Rows are points. Each table stands for the endless flat space through its points: a line for two points, a plane for three, and so on. The two share one point or none. Which?

First (2 x 3)
[[-15  32 -20]
 [ 13  24  12]]
Second (2 x 3)
[[  4  30 -14]
 [ -8  38  -2]]
They share: no point

First (4 x 6)
[[ 46 -34 -49 -35  13  -7]
 [ 26 -26 -56   9  22  -2]
 [ 30 -23 -30 -33  12 -11]
 [ 13   7 -55 -21  -7  25]]
Second (3 x 6)
[[ 48  -9 -42 -16  47 -27]
 [ 18  -3 -46 -22  -7   1]
 [ 18 -15 -33 -20   6  -5]]
They share: [ 21 -18 -30 -19  14  -9]

First (4 x 9)
[[-26 -20   5  39  17 -36  12 -16 -37]
 [ -2   2  25  30  41 -18 -29 -19 -40]
 [-20 -28 -21  18  17  -8 -33 -39  -2]
 [ -1 -23 -10  18  17  -1 -39 -29  -9]]
Second (4 x 9)
[[  7 -39  15  50  -3 -26 -10 -10 -37]
 [ 32 -19  31  26  15 -19 -21   9 -28]
 [ -3 -38 -16  53 -14 -10   1  -2 -39]
 [ 22 -14  32  27  23 -27 -22 -12 -24]]
They share: no point

First (6 x 12)
[[-39   4  27  -5 -34 -30 -20 -33   2 -19  28  14]
 [  3  13 -13   8 -26 -23 -31 -18 -35 -62   0  24]
 [ -3  19   3  16  -6 -54 -17  10 -24   5  29  36]
 [-12  38 -17   3 -14 -89 -21  -7  23 -41  33  22]
 [-56  11  10  -7 -62 -67 -47 -61  42 -50   1   2]
 [-27   8  10   7 -23 -50 -35 -14   4   2  17  22]]
Second (3 x 12)
[[-37 -16  31  19 -16 -45 -41  -4 -28 -34  -5  34]
 [-26  -3  20  11 -20 -33 -32 -14 -20 -21   8  27]
 [-42 -21  26  -1 -56 -25 -46  -4 -48 -39   0  19]]
They share: [-21   3  14   5 -26 -25 -28 -19 -18 -15  15  22]

First (6 x 18)
[[ 16   9  21  10  42  37  -7 -10 -57 -26  10 -17  23  37 -23   2  41   4]
 [-27  12  78   0  14  15   9  -3 -53 -49  26  13   8 -29  19 -17  34  -2]
 [-51  74  40 -36   4  39  43  17   5 -43  28 -31  18 -31 -23 -19 -16  -8]
 [ -8  -3  25   6  16   7 -39 -26 -83   4  30 -17  25  25  -7  14  63 -32]
 [ -7  59  47 -22  35  47  34  39 -36 -48  17  -7   5  20 -20   6  23   7]
 [  2  66  40 -23  38  50  38  48 -33 -48  17  -5   7  31 -28  -3  25  19]]
Second (3 x 18)
[[-26  16  33  -8  13  20   7 -22 -17 -16  20 -28  30  -9   1 -25  11  -5]
 [-43  18  42 -42  30  18  20 -31 -27 -23  36 -41  42  -1  -9 -28  25 -24]
 [-19  22  26  14  -2  22  -4 -15 -19 -19  16 -17  22 -21  -5 -24   5   4]]
They share: [-30  25  31  -6   7  21   3 -20 -27 -25  27 -24  29 -18 -14 -26  14  -8]

First (4 x 24)
[[  6  23  -5 -29   3 -22  22 -21  -5 -12  22 -14 -24  16 -13   2   9  10
   36  20  30  15 -25 -21]
 [ -8  25 -11 -29  -9 -32  48 -57  -9 -48  22 -24 -16   6 -25 -16  17   4
   26  24  14   5 -27 -27]
 [ 13  41 -45 -22  35   0  18 -16 -13 -14  57 -34  -8 -18  40 -27  39  -2
   -5  35  12  44 -22 -19]
 [ -5  41 -45 -13  20 -15  48 -55  -4 -41  60 -49  -8 -33  31 -33  36 -17
  -11  38  -9  26 -31 -46]]
Second (6 x 24)
[[ 17   2 -30 -17  10  -1  -3 -73  -4 -13  25  -1 -16 -23 -22  36  -4  42
   35  33   4  21 -38 -15]
 [  1  38  -6 -61  26 -59  55 -13   7 -17  53 -20  -1  47 -18  -4   7 -31
   -1  28  60   7 -32 -22]
 [ 26  20 -35  -1  11  -3  15 -48   5 -43  44  34 -20  -1  -6  38 -18  29
   35  17  22  29 -23 -35]
 [-16  22   9 -67   1 -37  11 -46 -15  23  14 -80 -14   3 -28 -24  36  -1
   11  47  14   5 -35   1]
 [ -5  20   0 -41 -18 -11 -11 -57 -25  11   5 -66 -25 -19 -20 -20  35  25
   27  44  -6  21 -24  -6]
 [-23  38  15 -38  19 -32  30 -24  41   8  28 -42 -36  34   2   3  -8 -30
   25   5  19 -14 -12 -28]]
They share: no point

First (3 x 24)
[[ -5 -38  12  10  25   0  36 -34 -29  20  13  56  -3  33 -52  22  13  -7
    5  30 -52 -13   4  28]
 [-13 -54  -8  -6  33 -20  32  -6  -9  40   5  32 -23  13 -52  30  29 -11
   -3  54 -24 -29 -20  28]
 [-28 -21   7  -9  12 -11  23 -36  -3  10  -1  32  -2  25 -31  12  20 -14
  -15  24 -24  -5   7  16]]
Second (7 x 24)
[[-33 -15  33  -6  -4  -9  44   1 -53 -17 -45  28 -29  -3  -5  24  66 -12
  -16  12 -29  10 -10  -6]
 [-61  -6   8 -31  49 -44  55  -4 -31  -5  15  23  25   8 -56  -8  13 -54
  -36  49 -32   2  30  54]
 [-42  -3  -3 -14  11 -68  45 -56 -17   8  12 -15  10  14 -42 -22  24 -18
  -73  39 -24  35  -5  19]
 [-22 -40  -1 -23  43 -31  10 -42  11  26   7   5  -2  53 -40  44   9 -10
  -35  15 -20   0   2  32]
 [-53  14  35  12   0 -57  72   0 -90 -17 -33  -2 -11 -33 -11 -24  77 -37
  -57  33 -39  45  -6  -7]
 [-65 -68   3  11 -28  14  -3  13  -1  38   8  61 -14  14   9  57  25 -61
   13  36  12 -35 -48  -5]
 [-49 -27  31  -8  -4  -1  36  17 -45  -9 -31  42 -17   1  -5  36  52 -34
    0  18 -19  -8 -12   2]]
They share: no point

First (4 x 24)
[[ 11 -30 -33   0   3  42   0  12 -16 -10  36  -8  21  34 -17  -7  60  10
   -1   5  23 -40  -5  12]
 [ 20  -1 -24  27   0 -11 -18  -7 -23  10 -29 -45   8   3  -2 -30   1  11
    3  20 -28 -37  43  20]
 [ 14   6  -6  23  33 -11 -17 -41 -31  22 -75 -39 -22  14 -11 -46 -28   6
  -38  22 -43  -9  17  14]
 [ 17  -5 -21  21   9  -1 -15 -11 -24   9 -28 -37   4  11  -8 -29   5   9
   -8  17 -22 -31  28  16]]
Second (3 x 24)
[[ 16 -16 -23   8  12  18  -7 -21 -27  -3  -4 -25 -13  35 -13 -31  12  14
  -21  17  -7 -22  -9  11]
 [-12 -16  -7  12  16  46  -7 -17 -19   5 -28  -9  11  39 -41  -3  24   2
  -21  -7   9 -14  19  39]
 [-10 -15  -9  11  21  43  -5 -11 -16  10 -30  -6  17  32 -35  -4  32   0
  -20  -5   8 -18  20  35]]
They share: [ 11 -15 -21   8  18  22  -5 -14 -22   4 -12 -18  -1  29 -14 -25  23   9
 -20  13  -4 -24  -1  14]

First (7 x 24)
[[-40  52 -83  16  36 -26 -56   8  -9 -38  35  47 -17  -2 -19  25  35 -14
   50  58 -29  67  22  24]
 [-21 -16 -21  -5 -25 -31   0 -15 -45  22  11  28 -13  15 -16 -28  -2   0
    5   6   2  39  15  13]
 [-25 -42   3 -54 -62  -5  18 -38 -54  45  26  25  -4 -21   8 -46  -3  31
  -30 -16 -24  21  61 -20]
 [-46 -11 -40  10 -38 -19  30  56 -85  21  64 -37 -30   4  -1 -36 -22 -20
   40  -5  -8  -2  -5 -51]
 [-58   4 -53 -26 -22   5 -22  33 -44  15  51   2   6 -27  10 -31  -4 -17
   48   8 -15  48  37 -41]
 [-27  48 -77  16  24 -24 -24  -1 -21 -32  52  40 -27  -6 -15  24  48  16
   28  56 -52  32  34  13]
 [-19  -3  -6  -5 -36 -35  25 -28 -44  14  32  30 -34   7   1 -23  26  27
  -15   2 -33  -3  17   5]]
Second (6 x 24)
[[-72  40  -9 -23 -11  -4  28  11 -21  23  19  41  13 -17 -50  -7   6  23
   29   3  -8  -1  34 -21]
 [-21  12 -54   7 -15 -18  -6   3 -39   6  36  45  -9  -6   3 -48   8  -9
   15  18 -27  39  20   9]
 [-26  26 -43 -47 -12 -31   3  14 -48 -18  18  12 -29  21   8 -17  35  21
   34   8   7   9  29 -10]
 [-19   4 -57 -28 -16 -51  12  16 -25 -34 -10  13 -29 -22  15  -8  51  23
  -12  31 -13  21  43 -12]
 [-13  12 -49  14  28 -22   9 -26   2  26 -16  18  -7 -12  15 -22 -21 -15
   12  12 -33  40  -5 -27]
 [-64  16   6 -34 -28 -15  12  16 -37   5  11   7   1  17 -12   7  45  47
   30 -20  32  -9  25 -24]]
They share: no point

First (6 x 24)
[[ -7   1  22 -75 -30 -30  13  -5   3  -7   0  -3  -2  -4  11   8  -1  34
   38   2  39   1 -39  27]
 [-51   5  15 -17  34  26 -10   6 -26 -39   9 -17 -20  10 -14  21 -20 -31
  -44 -72 -16  14  20  26]
 [-26 -29 -16 -46  -5  18  -8   2 -11 -34  41 -19 -44  18  12 -12 -12 -14
  -12 -48 -22  11 -13   0]
 [-17   3   3  -9  22  -5  47  37 -12 -39  -8   5 -33  24  28  14  19 -16
   20 -24  17 -28  13  25]
 [ -1   9  41  -9  30 -34  66  44  18 -29 -36  -7 -16   6  -4  29  15 -17
   36  14  54 -20  10  34]
 [-19 -17  22 -31  20   5   5   9  14 -30  22 -37 -31  -4 -30   5 -27 -36
  -14 -28   1  32   1   4]]
Second (4 x 24)
[[-14 -15  29 -20   9  -9  43   8  -8 -45  -2   6  -4 -19  -7  -3   7 -35
   32   6  33  -2  14   4]
 [-17  -2   2 -21  45 -19  38  52  -5 -15  22  -4 -43  20  -8  23 -20 -34
   -9  -2  27   9  22  38]
 [ -7  34  36 -15   7  -7  28   3 -11 -31 -17 -26  -6  -5  14  36 -26 -15
   16 -42  35  20  34  36]
 [-23   6  20 -23  27  -3  28  23   1 -27   7  -6 -22  -1 -10  12  -2 -23
    8 -18  15   4   2  16]]
They share: [-19  13  24 -21  22  -4  28  18  -2 -28   1 -11 -18  -2  -4  18  -8 -21
  10 -24  20   8  10  21]

First (3 x 24)
[[  9 -24  27  19  -5 -28  -9   5 -24   3  25  26  23  50  42   2  23 -27
  -47   1  -9 -17 -21  30]
 [-16  22  19  47  -8   3 -18  16 -20  -2  16 -27   5   0   8 -13  29  -3
   -4  46  47 -18   8  -1]
 [-16 -14  47  24 -10   7  26  40 -59 -22  35  -4  -7  25  27  27   8  13
  -42  26  26  -2 -31  -5]]
Second (6 x 24)
[[ -3  15  35  49 -25 -38   1  17 -21  -9  48  37   8  15 -15   0  39 -12
   -9  39   9 -15 -15  20]
 [ -9  -5  37  16 -49 -13 -81 -10 -91 -45 -27 -29  -2  43  24  -5  13  13
  -54 -17   5   7 -66 -19]
 [-43 -39   4  14  -6 -18 -60   8 -60 -10 -13  15 -17  -1  10  14   0   0
  -37   7  73  14 -15 -50]
 [  2   6  34  27 -23  -6 -36   4 -42  -7  24 -13   4  42  31  -3  19   4
  -30  13   6  12 -37   8]
 [ -2  -6  15  17  21  -1  -3  25  -5  33  47   5  -2  37  52  -7   0  -7
  -13  26  34  26   1  20]
 [  0 -32  29  35   4  11   9  -4 -15  28  52   7  37 -18  15  50  34 -39
  -31  57  50 -41   0   7]]
They share: no point

First (2 x 24)
[[ 38  14 -13  36  -4  31  28  -7  29  17  23  23  12  -6  40 -43  20  25
    5  -1  27  -6 -18   9]
 [ 33  10 -12  31  -5  26  24  -1  23  17  15  15  11 -13  34 -37  12  24
   -2   0  22  -2 -17   1]]
Second (5 x 24)
[[ 14  -2 -42  37 -19  18 -44  -1  38  21 -12 -46  21 -46   7 -30 -15  -2
  -43  32  16 -26 -18  13]
 [ 41 -39   2  37  -1  33  11 -13  17  -6  11 -14  -1 -19  15 -37 -38  31
  -16  -5  46 -35 -52  -3]
 [ 18   7  19 -22  35  25  53  42  13 -11   6  31  19   2   2  -6  23  32
   10 -40 -22  28  -1 -38]
 [ 30 -25  43  18   3   5  53  20  17   7  14  13  -3 -16 -10 -18  -5  40
   22 -12  18  14 -15 -14]
 [ 38 -31  51  22  -3   3  61  15  11  12  14  18  -8 -17  -2 -24 -11  44
   26 -12  26  21 -16 -14]]
They share: no point

First (4 x 24)
[[-21  41  27  31   3  28  24 -62  30   3 -24  14  22 -13 -25  35  35   1
   28 -42   2  13  -2   5]
 [  3  -7  39  37 -33 -11  36  -8  -6   0  36 -13   7 -43 -22 -19 -34 -32
    1   3  20 -29  34 -10]
 [-43   5 -21   5 -21  26   0 -20  -4 -19  20  24  38  -9  -5 -11 -19  -9
   50 -18 -18 -19  -6  15]
 [-21 -11   7  17 -39 -16  34   4   4   3  30 -20 -14 -69 -29 -21 -33 -57
    0 -24  22 -29  20 -25]]
Second (4 x 24)
[[-24   6  28  26 -18  20  18 -25  10 -31   5  11  -8 -50 -10 -11  14   0
   19  -6  16 -43   1   0]
 [-31  20  25  15  -9  -7  33 -32   6 -19  29  19  -7 -30 -40   4  -8 -21
    6  -4 -17 -34  22  19]
 [-15  18   3  11 -25  29  26 -23  -1  30  -1 -21  36  -5 -10  -4   3 -33
   38 -54  17  16  12 -11]
 [-17  11  26   8 -12  19  40 -32  11 -19  19  24 -18 -34 -22   9  16 -17
   19 -11  13 -28  15   2]]
They share: no point

First (4 x 24)
[[ 52  15  14  32 -14 -21  13   1  21 -30  22  35  12  43  20  10 -29 -22
    3   8 -29 -23  -7 -15]
 [ 50  18   8  19  -3 -26   5   3  24 -27  22  28  21  31  23  16 -35 -31
   -6  21 -16 -16   0 -13]
 [ 40   5  19  43 -19 -16   9   2  10 -21  23  35   5  47  25  14 -23 -16
   18  -1 -42 -35  -5 -22]
 [ -1 -11  16   9  24 -16 -40  13 -16  23  38  -6  32  -4  69  62 -31 -33
   21  33 -33 -39  31 -41]]
Second (4 x 24)
[[ 37 -17   0  36  20 -69   4  -3  32 -13   8  45  23  -1  -9  68 -72   0
   25   7  -3 -12  12 -39]
 [ 53  -5  -8  44  26 -45 -14  21   2 -37  -4  33  15  31  -3  22 -36 -32
   19  -1 -11 -46  22 -21]
 [ 35   7   2  34   7 -25  -9  21  -3 -25  12  29  19  43  20  13 -26 -38
   16   7 -21 -45  13 -22]
 [  0   6   0  11 -21 -19  29  12   7   5  47  59  44  37  43  37 -37 -24
   38  14 -18 -18   6 -43]]
They share: no point

First (5 x 24)
[[ 28 -21  -7 -26  12   2 -36  -9 -26  25  19 -23  13  -3  12  15  24  -2
   10 -15 -37 -17  -8  15]
 [ 49 -51  12 -20  67  12 -11  17  12  32  41  10  -5 -10  26  31  10  15
  -20 -33  19  21  35   8]
 [ 11 -28   8 -11  -9  17 -10  -1  -9  14  14 -40 -18 -10  28  -2  14  29
   -6 -13 -16 -17   7  -1]
 [ 30 -36  -6 -19  35   7 -35   5 -12  21  33 -17  19  -6  18  26  34 -11
    6 -24 -29  -9  10  25]
 [ 26 -37  -8  -8  47  16  -2  39  31  13  34 -25  18   6  44  39  16   3
    0 -28   0  17  48   6]]
Second (4 x 24)
[[ 47 -32  14  -3  16  23 -11  39  27  33  47 -24   9 -10  33  27  31  -4
  -12 -18 -46  39  28   2]
 [ 22 -47 -15   2  16  -4   3  20  -6  29  19 -56   6 -12  59  44   3  -1
  -32 -32 -28  13   0   6]
 [ 48 -23  18  -9  19  28 -18  35  34  33  43  -5   1  -4  20   7  34   7
    2 -10 -29  29  32  -7]
 [  4 -39 -29   1  29 -11   6  -8 -16  31 -10 -31 -18   4  52  13 -14  25
  -20 -16  22 -32 -20 -13]]
They share: no point

First (7 x 24)
[[-17   8  51 -50  25  32  43  -9  46  17 -19  -9   5  34 -25 -24  -7   9
  -39  -8  47  22  20  15]
 [-40   9  43 -16  -9   8  27  19  29   0  29  -6  35  14  -5 -17  27  24
  -16  10 -11  32  46 -15]
 [  4 -12   8 -11  15 -19  30 -28  32   9  10  11  39   4 -24   3  21  -2
   -6 -23  12  -3  29  -4]
 [-10  34  37  23  10  15  52 -38  51  10  18 -20  21  10 -16  -2  38  19
  -52  -9 -35 -14  27   4]
 [ -2 -22  23   2  11 -27  40 -27  28  13  17  13  27   4 -48  12  26  19
  -10 -46 -18   7  19  20]
 [-15 -45   3 -31  32 -23  35 -52  29  -3 -29   0  16  38 -40  52 -17   7
  -19 -54  26   0 -10  69]
 [ -1 -33   9  -1  37 -28  36 -56  27  11   3 -11   6  29 -45  41  10  17
  -15 -49  -5 -13 -13  63]]
Second (4 x 24)
[[-20  16  16 -13  30  -4  33 -21  19   2  -3  16  16  35 -48   9 -12 -18
    6 -40  34  15  27  -7]
 [-21  -7  41 -44  43  18  40 -17   9   9  10   4  29  41 -44 -16  12   0
  -11 -29  23   1  19   1]
 [-17   9  13 -13  27 -13  33 -19  27  -2   7  11  12  28 -42  11   0  -9
    1 -35  19  14  23  -2]
 [ -6  -4  20 -23  34 -24  43 -11  39 -12  31   4   2  23 -38   5  30   6
  -14 -26 -16  13  13   1]]
They share: no point
